Rows are points. The last column is the point's height on a tilted bowl or saddle (a function of degree 2), plus a little noise. Count its main directions that bend up, bend down and stay straight.

Points (17 x 4):
[[-2.8  6.4 -8.1  5.7]
 [-2.2 -4.9 -2.4  4.0]
 [ 3.1 -0.3  0.0  3.0]
 [-2.3 -0.7  3.0  3.3]
 [ 0.3 -2.5  5.1  4.2]
 [-2.0  3.5 -1.0  2.8]
 [-6.6 -2.4  2.9  3.8]
 [-0.2 -9.9  2.3  5.1]
 [ 4.8  0.2  5.0  4.2]
 [-2.3  5.3 -3.8  3.4]
 [-0.7 -1.9  2.4  3.4]
 [ 7.1  2.3  2.5  2.3]
 [-0.6 -9.7 -3.0  5.4]
 [ 5.5  3.1  2.5  1.7]
 [-2.6 -3.7  1.3  3.4]
 [ 4.5 -5.7 -0.6  6.1]
 [-6.7  0.0  5.8  4.8]]
Directions: 2 up, 1 down, 0 straight

Points, 24 rows:
[[ 8.4  5.5  0.2  0.3  5.7]
 [ 3.8 -4.7 -2.5 -2.5  3.4]
 [ 4.2 -7.0 -0.3 -1.8  5.3]
 [-2.2 -3.3 -0.7  5.4  1.7]
 [ 2.4  7.8  0.5  2.8  3.1]
 [-5.2  3.3  1.0 -0.3  0.0]
 [ 1.2 -7.9  4.8 -4.0  7.1]
 [-0.1 -4.1  2.7  1.3  1.8]
 [ 8.4 -0.2  2.6 -8.8  7.9]
 [ 4.9  7.0  6.5  6.1  8.6]
 [-3.4  7.1  2.3  1.3  1.5]
 [-1.5  2.2  4.5 -0.2  0.5]
 [-2.9  0.3  5.3 -2.2  1.3]
 [-4.4  0.1 -2.6 -6.7  1.8]
 [ 2.7 -2.6 -7.5 -3.0  3.9]
 [ 2.7  1.0  1.2  6.6  3.0]
 [ 2.2 -1.9 -0.8 -6.2  2.1]
 [ 1.3 -0.6  8.5  0.5  4.4]
 [-9.4  4.5 -3.9  2.8  3.5]
 [-4.3  1.4 -1.6 -0.7 -0.5]
 [ 0.1 -1.5  0.1 -0.1 -0.2]
 [ 1.0 -9.4  0.7 -0.1  6.4]
 [-3.7  0.3  0.8 -2.9 -0.1]
 [ 7.2  0.5  3.6 -0.6  4.5]]
Directions: 4 up, 0 down, 0 straight

Points, 43 rows:
[[  6.5   2.4   3.8   4.6   2.9   3.2   4.4]
 [  0.1   0.6   2.4  -3.1   1.0   4.0   1.0]
 [ -1.1   1.0   0.8   0.4  -2.7  -5.4   0.9]
 [  1.7  -1.8   4.2  -5.0  -3.4  -1.0   5.8]
 [ -2.3   5.5  -1.0   2.2  -2.6   0.0  -1.6]
 [ -1.6   1.0   0.1   7.1   4.2  -4.4  -2.4]
 [  1.7   3.3  -5.4   0.3  -5.2   2.1   1.8]
 [  1.2   1.3   2.7  -1.5  -0.8  -3.9   2.4]
 [ -2.6   0.3  -3.1 -10.2  -5.3  -1.1   1.4]
 [  0.2  -3.7  -0.3   1.9   1.8   5.0  -0.4]
 [ -3.3  -1.2   5.1   0.4  -6.2  -1.7   3.8]
 [ -3.0   2.3   1.0   0.3  10.5   0.3  -0.1]
 [ -2.8   2.1  -2.0   5.4  -0.8  -1.7  -1.4]
 [  3.1  -0.7  -5.0   9.8  -4.0  -4.9  -3.4]
 [ -7.0   4.9   3.9   5.6  -4.9  -2.7  -7.9]
 [  4.5  -4.3   1.3   0.7   5.0  10.7  -2.4]
 [  4.3   2.2   2.8  -1.0   2.8   2.3   4.0]
 [  6.1   0.7  -2.9   1.6  -5.7  -0.9   0.9]
 [  1.6  -3.6  -3.2   5.4   1.7   2.9  -0.1]
 [ -4.6   2.0  -1.5  -2.5   3.7 -11.1  -5.0]
 [  0.7  -3.2   0.0  -1.3  -0.3   0.0   2.0]
 [ -2.3  -1.3  -1.6  -4.6   4.5  -0.5  -1.6]
 [  8.3   0.1   4.5  -0.3  -0.2   0.3   6.5]
 [ -3.1  -3.5  -4.0  -4.4  -6.7   5.0   6.8]
 [  9.1   6.6  -6.8  -5.7   2.2   1.4  -1.4]
 [ -0.6  -4.3  -7.6   2.9  -5.7   4.6   6.6]
 [ -1.4  -2.5   7.2   1.5   2.4  -0.7   0.9]
 [ -0.9  -4.0  -6.9  -0.4  -4.7  -6.0   6.6]
 [  3.2  -3.5   6.5   3.7  -0.5  -9.2   6.7]
 [  1.2  -5.1   4.3  -4.3   7.4  -4.9   1.6]
 [ -2.9   2.2   1.9   2.2  -0.6   3.2  -0.8]
 [ -1.1   3.1   4.0   3.3  -1.5   2.3  -0.7]
 [ -0.4   8.8   5.4   4.2  -5.7  -1.7  -4.8]
 [  3.5   1.7  -1.2   0.9   7.2   4.1   3.7]
 [  0.5   1.2  -3.4  -0.4   6.1   5.6   2.4]
 [  2.2  -2.0  -3.4  -6.9   3.5  -3.8  -1.7]
 [  2.3   6.9  -0.5  -3.0  11.2   2.9   6.9]
 [  2.9   9.8   1.2   5.0  10.4   1.5  10.3]
 [ -3.2   3.7  -2.4  -1.1  -8.0  -5.4   0.5]
 [ -2.4   4.2   7.0   1.9  -0.6   1.1  -1.1]
 [  2.6  -4.8   2.0  -0.1  -7.4  -3.1   8.5]
 [  4.8   3.9   5.0   7.5  -1.0   2.9   0.6]
 [ -0.9  -3.3   3.2  -1.5   1.5  -3.9   2.2]]
Directions: 2 up, 3 down, 1 straight
